Every row gives one point. The window is the flat piece filled in between its corners: a triangle in 3 columns, a solid with four corners in 4, and so on. A path goes straight from each point to the next, and from the last back to the first. After which points does the path pass through the window?

Window, 4 rows:
[[ 0.18  0.28  2.24  1.20]
 [-3.68  0.53  1.35 -0.08]
 [ 0.00  1.87  0.18  1.16]
 [ 1.35  0.89 -3.27 -0.29]]
Path:
(1): [-2.83 -1.32  1.59  1.41]
(2): [-1.83  0.72 -0.20  1.57]
(3): [-0.33  0.60  3.57 -0.60]
(4): [-2.01  1.65  2.25 -1.12]
(5): [-2.17  0.31 -0.54  0.71]
(6): [-1.50 -0.98  0.81  1.38]
(7): [-2.33  1.56  1.67 -1.06]
(8): [-2.34  1.85  1.64  0.11]
Through the window after points: 2, 4

Window, 6 rows:
[[-1.81  1.52  4.33  1.37  0.42 -2.91]
 [ 0.65  0.74 -0.73 -0.97 -1.54  3.75]
 [ 0.65 -2.45  1.88 -2.15  0.64  1.29]
 [ 2.33  1.76 -2.74  1.37  0.67  1.43]
 [-0.43 -2.96 -0.24 -0.08  0.21  0.40]
 [ 0.97  1.65 -2.59 -0.52 -0.15 -0.15]]
Path:
(1): [ 1.30 -0.73  0.15  0.46 -0.40  0.92]
(2): [ 0.18 -0.80  0.70  0.04 -4.72  1.41]
(3): [ 0.47  0.57 -0.90 -0.93  1.48  2.85]
(4): [-1.47  1.42  2.94 -0.95  1.56 -0.34]
(5): [ 0.45  1.08  1.37  1.56 -1.66 -0.92]
(6): [ 2.24 -1.94  1.93  1.01 -2.16 -0.21]
(7): [-0.17 -0.31 -1.64 -0.14  1.65  0.36]
(8): [-1.93  1.80 -0.47  0.53  0.94  3.85]
(9): [ 2.18  0.94  1.18 -0.38 -0.99 -2.72]
(10): [ 4.13 -2.10 -0.02 -1.49 -1.01  0.20]
(11): [ 0.10 -0.16 -2.09 -0.03  0.56  2.34]
(12): [-0.15  1.61 -2.53 -0.19  0.54  0.31]
(13): [ 4.07  0.18 -0.67 -0.36 -1.52 -0.05]
(14): [ 1.34 -2.62 -0.29 -0.91 -1.66  1.33]
(15): [ 0.18 -1.00 -1.22 -0.52  0.80  1.78]
(16): [-0.50  1.49 -0.97 -0.25  0.61  2.86]
Through the window after points: 2, 12

Window (9 x 9):
[[-1.36  0.27  0.47 -1.04  3.67 -2.04 -0.30 -0.74  0.08]
 [ 0.73  2.83 -1.71  1.47 -3.44 -0.52  0.93 -1.57 -0.75]
 [ 3.21  3.19  2.73 -1.56 -0.02 -4.90  2.23 -1.21  1.03]
 [-1.15 -0.57  0.73  1.26 -2.40  1.88 -0.14  0.63 -1.42]
 [ 0.02 -1.33 -1.26 -1.06 -0.91  1.44 -1.55  0.67  1.43]
 [-2.21  1.21  1.55 -1.09  2.07 -1.17 -4.00 -1.70 -0.55]
 [ 0.03 -1.09 -0.72  4.44 -1.59  3.72 -2.24  1.38 -0.14]
 [ 2.01  2.89 -0.62  0.84 -2.03  1.56  0.38  0.84 -1.94]
 [-1.05  0.37  1.32 -1.17  2.02  1.27 -0.85 -2.19  1.47]]
Path:
(1): [-0.79  3.78 -0.39  1.82 -1.12  0.35  0.70  1.01  0.90]
(2): [ 1.89 -3.45 -0.06  1.44 -0.43  2.36 -2.75 -0.80 -2.08]
(3): [ 0.94 -1.50  1.22  1.36 -0.92  0.87 -0.19 -1.30 -0.77]
(4): [-0.11  2.92 -0.88  0.30 -1.89  0.44  0.97  1.09  0.64]
(5): [ 0.66  2.44  1.68 -0.13 -0.32 -0.49 -0.56 -0.34  1.18]
(6): [ 2.17 -0.78  0.51 -0.33  0.47 -3.50  2.41 -1.47 -1.10]
(7): [ 1.26 -0.21  0.93 -0.32 -1.11 -0.64  0.57 -0.65 -1.48]
(8): [ 0.15  4.00 -0.23  0.69  0.48 -1.05 -1.26  0.82  1.20]
(9): [-1.21  1.50  0.16 -1.91 -1.40 -0.77  0.25  2.06  1.83]
(10): [ 0.51 -1.20 -0.91  0.26  0.08  1.74 -1.98 -1.46  0.16]
(11): [ 2.35  1.13  0.91  0.36 -0.87  0.28 -0.72 -3.81 -2.28]
(12): [-1.62  1.78 -0.80  0.24 -0.76 -0.16  0.11  0.35  1.67]
Through the window after points: 1, 5, 9, 11
